Every row gives one point. Each copy is the shape, with its points in the same order, turned, moved and blurred by noise. Some copies are also mirrored. Which?

Shape (7 x 2)
293 -148
59 39
-370 -61
-182 -158
-189 -86
-32 86
-80 72
Copy 1 (7 x 2)
282 96
-8 64
-261 399
-110 324
-181 289
-81 44
-157 97
Copy 1 is: mirrored
Copy 2 (7 x 2)
153 361
102 78
-281 -163
-197 49
-141 -27
77 -55
27 -52
Copy 2 is: mirrored
Copy 3 (7 x 2)
383 -57
146 89
-287 -44
-87 -143
-92 -59
33 128
-1 112
Copy 3 is: only turned

Shape (6 x 3)
-173 -215 -52
-118 -18 166
14 241 -149
205 207 154
120 145 -236
-131 -235 97
Copy 1 (6 x 3)
-242 -185 -117
-175 24 101
-16 248 -230
154 226 90
97 130 -290
-204 -200 38
Copy 1 is: only turned
Copy 2 (6 x 3)
-162 -343 -42
-113 -53 149
-128 180 -249
109 247 26
-21 85 -314
-96 -278 141
Copy 2 is: only turned
Copy 3 (6 x 3)
-223 -210 -35
-118 -25 128
-21 179 -278
226 172 -20
79 57 -334
-179 -203 120
Copy 3 is: only turned

Shape (9 x 6)
-24 242 75 178 187 181
101 15 53 -38 215 107
-163 -390 51 -189 -279 -122
-224 213 -211 -96 210 9
21 -381 0 65 -146 -235
-109 219 -152 -26 54 300
32 10 -235 271 99 81
302 187 -21 131 34 -80
-7 227 20 131 77 -62
Copy 1 (9 x 6)
-5 178 -32 167 260 111
147 -45 -91 -54 206 43
-117 -301 -25 -228 -367 -197
-169 202 -276 -114 243 -101
30 -297 -62 43 -230 -367
-110 235 -263 16 93 200
8 12 -342 280 141 -91
321 190 -122 162 80 -175
17 221 -44 133 152 -137
Copy 1 is: only turned
Copy 2 (9 x 6)
-94 82 -129 -63 203 130
10 -19 158 13 124 45
-135 -344 212 -7 -463 -218
-332 244 83 134 18 18
2 -354 60 99 -232 -361
-172 156 -24 89 -74 278
-49 -40 -187 277 69 20
228 160 -106 62 79 -147
-74 109 -100 -43 69 -91
Copy 2 is: mirrored
Copy 3 (9 x 6)
10 157 117 124 240 176
140 -9 63 -128 211 42
-190 -363 26 -188 -298 -213
-176 220 -201 -177 224 -99
89 -369 -3 32 -209 -302
-137 163 -144 -103 122 278
93 28 -231 185 116 69
311 190 28 69 -22 -26
34 189 61 85 88 -43
Copy 3 is: only turned

Shape (13 x 8)
34 -12 350 -244 -244 -182 1 36
112 -346 200 -240 -189 -255 -164 -68
-333 -159 -66 221 276 262 -90 -245
-54 -162 199 -20 -139 -149 -25 -56
79 155 110 66 297 168 -101 -234
48 -21 56 -350 -163 -139 -176 76
93 -100 -205 198 -232 92 49 22
12 2 -148 28 -28 -193 -86 -159
49 -131 -214 -85 -36 -101 197 143
21 97 -382 -1 -121 30 310 -335
-142 182 -154 368 285 49 69 -174
29 -56 -107 185 215 66 155 -238
97 -97 -102 59 -51 -4 62 26
Copy 1 (13 x 8)
-40 -15 223 -227 -266 -228 114 -27
7 -359 139 -183 -256 -223 -94 4
-244 -69 -106 514 187 13 -168 109
-161 -124 126 -56 -138 -128 16 -105
161 143 65 306 181 -146 -137 -73
13 -24 3 -318 -160 -178 -128 131
20 -106 -253 -29 -75 222 148 -103
4 -118 -182 -87 72 -71 -115 -173
-13 -177 -173 -215 134 11 189 118
48 11 -564 111 74 -156 269 -170
-134 136 -197 282 444 33 7 -205
99 -133 -119 271 234 -12 103 -99
16 -158 -128 -45 27 105 109 -17
Copy 1 is: mirrored
Copy 2 (13 x 8)
-14 -10 537 -116 -96 -213 -130 24
-67 -387 465 -256 79 -67 -240 28
-89 -210 -258 224 347 -84 -37 -340
-106 -146 327 17 19 -133 -130 16
158 168 -33 42 344 -18 -150 -172
-22 -103 247 -338 -99 -124 -241 121
24 -234 -32 71 -127 179 33 85
-172 -65 64 -95 122 154 -122 88
-58 -201 72 -199 2 48 242 151
-216 26 -71 -100 -38 425 217 -103
-153 135 -260 247 306 135 69 6
-75 -78 -66 122 298 185 139 -105
12 -168 52 -26 19 103 51 101
Copy 2 is: mirrored
Copy 3 (13 x 8)
-79 35 463 -126 -190 -116 -26 330
-322 -130 502 -198 61 -96 -81 150
220 -483 16 371 166 6 3 -146
-125 -102 370 56 -66 -91 4 148
383 -63 207 93 174 88 7 -121
-80 -10 197 -308 -52 -116 -112 215
-216 -3 -30 179 -106 184 13 6
-85 -6 81 24 15 -164 -26 -156
-220 -2 -67 -22 60 -19 234 159
-39 -53 -107 16 -256 36 330 -319
272 -6 -47 404 107 -91 101 -221
103 -115 87 242 126 59 247 -190
-127 -1 52 86 35 107 110 46
Copy 3 is: mirrored
Copy 4 (13 x 8)
93 -194 314 -140 -287 -224 -37 154
200 -452 115 -80 -210 -277 -231 -14
-230 -205 -51 121 290 389 -89 -167
10 -264 131 66 -120 -105 -113 48
153 69 140 -60 247 239 -14 -180
92 -168 66 -349 -185 -198 -198 81
63 -43 -321 144 -205 74 -51 87
6 -6 -124 8 -9 -157 -147 -130
12 -186 -284 -89 -15 -160 122 152
-101 84 -338 15 -175 -25 262 -303
-140 187 -115 198 315 153 47 -100
39 -70 -128 136 188 118 148 -191
114 -113 -174 27 -49 -28 25 67
Copy 4 is: only turned

Shape (14 x 9)
330 -111 -206 -240 -46 -88 -81 -351 209
-55 -269 -228 -115 41 -202 -68 -241 169
69 62 191 150 75 -98 -67 -244 -288
114 -278 -319 -73 -189 -115 -245 -105 73
-144 68 90 -40 -13 417 319 -43 -241
33 -18 221 144 62 24 273 -19 31
193 -110 -46 240 26 132 18 -331 -45
-122 49 367 65 334 210 120 -71 -238
-16 127 89 191 259 311 36 86 -101
221 -212 47 -170 104 -66 -53 -216 -53
54 -152 -198 -63 -63 -35 -226 -91 417
27 204 99 11 15 36 58 -78 -79
89 -93 -134 97 200 -31 44 311 61
-45 157 -77 166 294 54 156 -68 -158
Copy 1 (14 x 9)
311 -51 -209 -302 62 -1 -95 -291 316
-93 -172 -189 -106 91 -104 -37 -265 308
190 -289 248 71 68 -95 -68 -278 -186
-35 -55 -227 -124 218 22 -348 -213 249
-70 -54 67 54 -201 414 213 -225 -307
59 41 225 134 28 83 264 -170 -37
274 -234 12 201 61 205 -58 -250 106
30 -326 348 49 -71 132 297 -71 -264
75 -177 146 174 -84 222 111 158 -198
163 -213 17 -229 217 42 36 -265 73
-19 16 -123 -153 -1 26 -168 -18 471
120 -23 129 -13 -125 -5 38 -131 -182
-25 69 -80 85 269 8 87 201 -11
114 -205 -44 219 -80 -39 193 -25 -232
Copy 1 is: mirrored
Copy 2 (14 x 9)
253 -215 -295 -139 -110 -66 53 -344 189
-130 -363 -153 -77 12 -73 37 -164 200
21 -36 176 185 55 -279 -38 -239 -249
12 -399 -257 -133 -186 -58 -259 -96 95
13 82 87 182 30 253 156 105 -398
23 70 229 247 19 -71 134 52 24
154 -134 -116 360 -47 -36 -65 -238 -47
-21 79 408 250 265 87 70 -136 -260
-34 182 138 249 253 195 -147 -64 -123
264 -274 62 -79 26 -89 39 -259 31
-52 -167 -161 -128 -108 133 -140 -202 393
-11 161 96 72 3 -44 23 -167 -127
30 -24 40 13 222 23 -274 218 148
-84 124 -65 219 332 -95 -16 -73 -156
Copy 2 is: only turned

Shape (16 x 12)
234 -75 38 130 -108 -35 190 395 -38 -117 -41 71
-34 169 -228 -200 364 166 -106 126 433 75 181 35
-45 -103 -109 -123 -17 35 57 -169 -40 -164 -42 -134
-97 -49 -39 -314 -21 -36 119 1 130 -108 184 -124
136 71 22 -50 167 -93 132 139 -122 -107 -159 229
261 -79 3 -114 28 49 -35 -362 -244 12 259 -61
-217 254 -80 62 343 223 -300 -13 390 -53 -145 -185
-228 244 -120 29 363 251 -228 36 163 -95 162 85
246 -265 11 -142 69 -307 -240 -275 -227 19 -13 -22
167 22 -46 -224 274 -51 21 -36 -184 44 92 -197
37 116 99 -254 77 -52 -216 -109 -31 217 17 -70
-41 -180 -162 -270 7 -167 -39 -135 -195 66 350 -318
-26 -161 108 32 -67 210 -168 281 -141 -382 -246 60
107 7 257 131 48 -36 -16 188 -25 -466 -58 82
-116 38 -84 11 -10 -84 -53 -144 -82 -92 68 -47
68 147 -254 -243 -34 -55 -196 -193 -63 -157 183 -187
Copy 1 (16 x 12)
252 4 -37 205 62 -303 272 72 92 -114 49 216
41 148 -184 -299 92 361 45 317 346 -54 83 -130
-35 0 -41 -211 -27 -57 7 -269 -35 -294 0 -92
-74 141 45 -304 -21 -127 158 -48 130 -178 115 -186
237 28 -114 -139 134 -57 160 177 -150 -232 -105 238
153 -70 -9 -315 88 7 -19 -338 -225 90 221 -2
-67 225 71 -27 103 471 -256 201 264 -281 -77 -178
-179 191 -102 -124 169 416 -75 243 122 -175 173 91
256 -91 -8 -354 42 -243 -333 -177 -180 31 -6 40
179 16 -35 -316 332 -57 15 -66 -124 -6 63 -142
78 283 89 -284 133 44 -81 -72 -71 145 -103 -67
-93 38 -131 -399 186 -280 -73 -210 -84 51 215 -306
-2 77 31 123 224 -158 -13 -148 193 -393 -94 398
162 35 223 90 49 -134 48 74 -46 -440 112 295
-88 95 -60 -95 -26 -47 -59 -122 -160 -163 92 -48
104 266 -191 -321 31 1 -152 -223 -73 -162 219 -127
Copy 1 is: mirrored
Copy 2 (16 x 12)
134 -160 110 198 25 -109 133 405 31 -149 70 164
76 365 -201 -214 236 172 -292 245 197 147 263 127
-60 -137 -126 -159 -2 33 -28 -58 3 -174 69 -9
-124 79 -89 -343 -27 -22 61 120 106 -138 184 78
155 -19 81 52 266 -119 49 102 -163 -27 -29 208
-54 -162 34 -81 -70 -81 -87 -239 -202 -13 462 -70
-16 272 -56 -117 196 329 -571 138 169 -27 -76 -59
-98 325 -111 -26 312 247 -414 112 6 -110 196 144
-64 -397 4 -185 45 -390 -233 -156 -138 92 198 -35
-36 -58 -17 -227 166 -53 -41 102 -233 78 250 -153
-118 55 73 -243 -79 -90 -283 25 -179 196 112 56
-373 -128 -205 -300 -64 -180 -9 56 -90 -24 386 -165
65 -320 62 23 69 122 -228 269 -131 -408 -65 336
133 -99 297 39 191 -105 -126 212 -23 -460 20 165
-196 9 -75 -9 20 -94 -137 -45 -28 -153 77 11
-22 94 -285 -217 -119 -150 -216 -34 -150 -183 247 -100
Copy 2 is: only turned
Copy 3 (16 x 12)
236 -212 0 40 -103 137 322 341 -73 -167 -170 -114
60 250 -147 -65 270 176 -16 277 406 139 304 -10
-112 -56 -165 -94 30 -13 179 -156 -35 -42 7 -64
-75 -19 -5 -193 -132 62 142 -22 99 39 252 -90
143 9 47 -142 181 -73 378 240 -76 -93 -119 86
251 -46 -49 -23 217 75 193 -401 -212 45 200 -36
-175 268 -127 90 372 -5 -246 143 387 83 -87 -186
-84 258 -58 30 419 91 -217 216 125 -64 179 50
297 -259 -144 -147 235 -288 187 -247 -225 195 45 -64
142 86 -53 -208 264 52 287 -50 -135 134 143 -244
163 119 93 -83 155 -60 21 -62 -49 376 43 -65
49 -61 -189 -153 -38 -16 106 -193 -279 190 405 -255
-48 -299 -8 -198 96 92 -81 190 -99 -221 -379 -16
89 -237 191 -35 156 -108 91 173 1 -393 -173 -120
-47 50 -114 49 68 -144 61 -72 -143 -19 93 -42
167 203 -198 -193 4 -82 -47 -242 -54 -10 204 -135
Copy 3 is: only turned
Copy 4 (16 x 12)
183 -37 79 59 71 185 146 313 9 -30 -215 24
-32 222 -158 -61 498 21 -108 -49 319 124 331 154
29 -159 -140 -64 -26 -17 50 -230 65 5 9 -124
-22 -102 -41 -228 34 -63 147 -33 259 44 201 -82
23 36 46 -64 213 21 148 40 -181 96 -209 116
321 -274 -59 -87 -70 -15 -33 -245 -205 242 242 -53
-134 263 -22 142 489 -42 -313 -335 298 -38 101 -97
-195 122 44 78 410 72 -226 -227 75 -37 317 171
245 -290 -167 -109 -15 -386 -134 -73 -257 211 -26 -135
80 -99 -140 -186 193 54 12 -72 -171 249 154 -214
43 71 41 -180 79 -175 -226 -140 3 350 104 -114
-17 -301 -211 -168 -112 -83 -5 5 -19 198 423 -283
-2 -151 100 -88 66 157 -219 -16 22 -321 -352 31
157 -115 311 -23 245 -4 52 2 -78 -299 -177 -24
-50 -74 -18 72 -29 -101 -10 -155 -33 29 142 -90
120 68 -195 -160 -74 -107 -74 -200 -55 -60 356 -134
Copy 4 is: only turned

Shape (18 x 12)
-16 -25 110 39 194 -125 -137 -10 -68 181 -91 -620
97 80 7 186 -26 -65 -70 -115 -48 44 118 98
50 75 -128 -124 -256 -237 -17 20 -13 24 3 -284
-43 94 -27 113 -139 -197 -110 -77 98 8 168 111
-149 77 -94 228 115 69 -132 -69 -213 79 -69 126
154 15 -174 -154 118 33 -137 32 155 -32 -127 76
120 117 108 31 146 67 -147 375 -238 46 -49 104
-129 1 -109 -192 -96 61 2 64 -116 91 14 130
81 -488 -27 -15 80 -57 352 -55 70 -345 304 228
-115 92 -61 -226 179 -216 -186 124 17 159 -101 96
40 -13 -164 57 -277 61 -107 55 -25 34 -107 -739
-42 102 92 -230 112 2 -25 14 109 35 110 80
64 127 55 -159 130 13 -13 -128 10 -840 30 74
115 10 -123 -22 40 1 465 -80 49 -170 -83 183
124 -132 -151 -207 82 -146 121 -138 -188 159 -15 -1
106 -81 -499 -240 154 -15 627 -53 97 86 305 89
-103 97 142 -174 151 -76 -61 -24 92 120 -146 130
113 91 82 -191 -56 84 -131 -128 -17 -162 81 160
Copy 1 (18 x 12)
-47 181 240 -79 208 -177 28 176 97 193 -348 -284
146 9 -21 130 69 -3 -105 -193 -20 58 86 54
41 67 -192 61 -192 -184 105 -8 102 229 -157 -67
2 46 -84 150 -67 -103 -144 -173 109 121 170 127
3 -7 -106 45 203 119 -184 -81 -201 70 -119 165
171 23 -224 -238 104 124 30 36 129 -12 -14 37
216 220 -46 -53 41 21 -139 300 -239 -40 30 161
-2 -84 -193 -104 -91 41 -14 40 -159 265 95 104
137 -667 -188 232 50 -60 109 117 85 -229 306 0
-64 143 -81 -227 162 -85 -16 130 94 160 66 255
-11 130 -51 61 -218 -24 -43 114 107 263 -476 -499
-14 23 9 -185 29 24 44 64 27 29 241 99
-3 -257 -176 -219 -198 -124 105 -122 -73 -710 -58 56
135 -202 -139 123 -63 191 416 -66 14 -154 58 125
158 -178 -154 -56 204 -124 245 -20 -105 259 6 -56
10 -215 -441 213 177 123 574 42 29 89 401 -193
40 29 126 -213 95 34 59 13 56 118 67 258
161 -61 -64 -208 -114 -19 -50 -159 -56 -108 83 64
Copy 1 is: only turned
Copy 2 (18 x 12)
-66 30 -47 59 393 -114 -284 -4 -61 241 3 -402
133 71 -53 205 -81 -22 -42 -103 53 -56 -21 8
-19 5 -113 -15 -185 -335 -300 7 16 176 -116 -219
81 193 -58 104 -270 -183 -86 -79 90 -179 52 -88
33 111 -166 239 20 40 23 14 -188 -99 -38 113
158 211 -261 -163 -2 19 -46 125 151 -22 -196 12
117 16 58 91 157 15 -204 252 -14 49 8 314
-91 74 -184 -124 -266 54 7 147 -64 49 26 108
-16 -400 -102 -146 -122 -93 248 120 449 -366 154 -65
74 350 -124 -180 59 -156 -28 156 -60 57 48 96
-207 -147 -214 175 41 -122 -452 119 -4 289 -272 -465
-38 225 -24 -130 -63 42 -67 -23 203 49 65 116
-244 -113 42 -204 -18 -155 -140 -109 441 -542 -435 249
-54 -131 -231 -55 -155 -112 303 -114 390 28 -95 201
133 -116 -164 -251 -73 -158 92 -96 -22 118 73 -38
-32 -214 -652 -224 -247 -127 234 -169 397 153 322 83
24 368 57 -123 8 -22 63 -5 44 48 -39 27
80 78 25 -166 -217 109 -128 -28 112 -184 -109 69
Copy 2 is: mirrored
Copy 3 (18 x 12)
-140 124 -271 -183 73 -302 115 65 170 360 96 -483
33 181 -89 45 -97 39 -52 20 51 97 -11 55
-77 79 -165 56 -121 -172 -271 66 127 -93 198 -358
-82 155 -92 51 -191 -31 -147 95 176 -27 67 174
-186 190 -176 -23 81 97 40 128 -129 85 -139 90
77 -32 -177 -127 110 156 -160 132 256 -97 -136 -143
95 61 117 -141 114 60 -97 400 -116 160 -88 -116
-207 -43 -3 -75 19 180 -157 48 -8 -127 74 -110
241 -438 -66 55 -233 125 319 -75 128 -250 177 144
-155 10 -51 -232 297 -83 -208 205 191 -48 37 -14
-165 55 -383 51 -263 -91 -131 124 96 199 75 -734
-13 80 61 -304 5 52 -42 73 210 -107 81 -50
411 -55 -251 -384 -365 -143 62 62 -41 -493 -266 -19
164 -10 16 192 -16 154 225 24 121 -421 -16 -145
40 -81 -88 38 249 72 -61 -148 68 -67 188 -181
157 -77 -173 144 138 452 227 -20 251 -453 543 -145
-117 96 104 -224 172 -48 -66 75 223 -91 -80 -47
155 60 -9 -247 -147 87 -192 -92 47 -104 -82 -3
Copy 3 is: mirrored

Shape (17 x 12)
316 79 155 173 135 261 5 -156 152 34 227 -180
203 -51 -30 -26 -35 -195 -195 122 213 -220 -97 126
-218 237 159 -87 -153 245 -115 -9 -220 111 218 211
191 -72 -220 -33 132 99 222 148 -40 156 134 -28
-172 8 -173 -42 276 275 -324 99 31 285 96 -119
-119 303 260 -262 -58 -72 -268 -60 -287 -187 87 3
-156 -183 -203 46 264 -98 -229 -314 136 25 -165 353
-44 -171 -97 163 288 -12 -12 198 122 -281 163 137
-193 -215 164 -227 16 -55 -49 168 255 126 147 122
131 -72 -67 41 -79 316 -317 160 147 -124 -182 316
73 -133 24 196 -127 17 222 117 161 149 194 38
-83 273 -195 -33 -82 183 159 48 140 54 -305 324
-178 -128 40 -18 -63 21 -313 -234 17 4 -195 57
99 -79 190 107 100 -125 -2 195 -286 273 71 52
7 -69 -18 -152 3 -140 -16 -72 -4 10 254 -78
-22 -200 259 227 153 175 91 -40 183 181 -196 -125
29 64 -72 -160 222 55 37 -191 13 -279 -147 64
Copy 1 (17 x 12)
-157 -207 -122 216 -176 12 -141 47 408 -54 55 -329
39 55 -280 -79 23 246 -273 -81 95 -191 18 154
100 122 143 275 -284 64 -69 200 -185 175 277 -164
53 -58 222 38 15 -129 -110 -107 235 -320 229 -47
-322 130 173 451 -189 50 -31 167 108 -304 249 112
-107 -63 -73 59 -202 67 -322 115 -282 332 286 124
-180 127 -108 335 223 392 119 -303 -110 -157 31 94
-59 -47 -326 53 130 45 -39 -13 -29 -415 303 -82
-104 278 15 96 -96 64 -351 -37 -228 -353 30 -182
41 327 -196 -17 -159 387 57 64 201 -147 204 19
189 17 81 105 81 -25 -168 74 130 -304 -36 -309
214 367 -14 32 -50 -69 245 -111 98 18 -6 119
-240 131 26 141 46 381 -20 60 -109 29 -45 46
17 83 153 231 251 16 -435 87 131 -40 312 -132
-67 -206 110 107 -53 62 -283 -77 -105 -186 77 -42
-332 226 12 137 201 -10 -87 90 246 -113 -88 -338
-215 -55 -155 -49 -13 29 77 -266 -5 61 133 85
Copy 1 is: only turned
Copy 2 (17 x 12)
-9 -326 -157 -273 6 -175 81 187 -3 -141 365 169
-147 186 -130 -161 97 -169 60 -8 111 16 -248 135
-7 -338 330 35 -222 48 211 -6 -199 -40 -151 236
-118 -83 143 -17 -184 -68 -290 75 160 -164 180 -67
23 -291 179 -324 -204 96 71 -125 38 148 34 -315
-25 -107 44 -22 -151 19 453 76 -189 -251 -379 126
-241 283 -40 -150 -117 68 -3 174 -130 468 -42 -187
-229 218 186 -215 38 164 28 218 233 -10 134 62
-148 -121 417 -155 174 -187 -29 166 17 107 -213 -48
-118 -89 -78 -116 55 153 -44 -151 178 328 -194 284
24 -52 233 -4 138 -212 -156 89 -6 -26 262 157
127 30 7 -147 -207 136 -420 3 -231 133 -206 193
-26 -22 -119 -43 73 12 194 71 -194 237 -171 -165
101 -73 203 133 -227 -281 137 182 223 22 22 -6
-246 -12 116 -41 -28 -215 84 72 -206 -186 52 -68
235 -172 -46 -115 118 -146 -53 418 89 245 149 -102
-187 80 -165 -155 -96 159 -49 296 -102 -93 -123 -33
Copy 2 is: mirrored
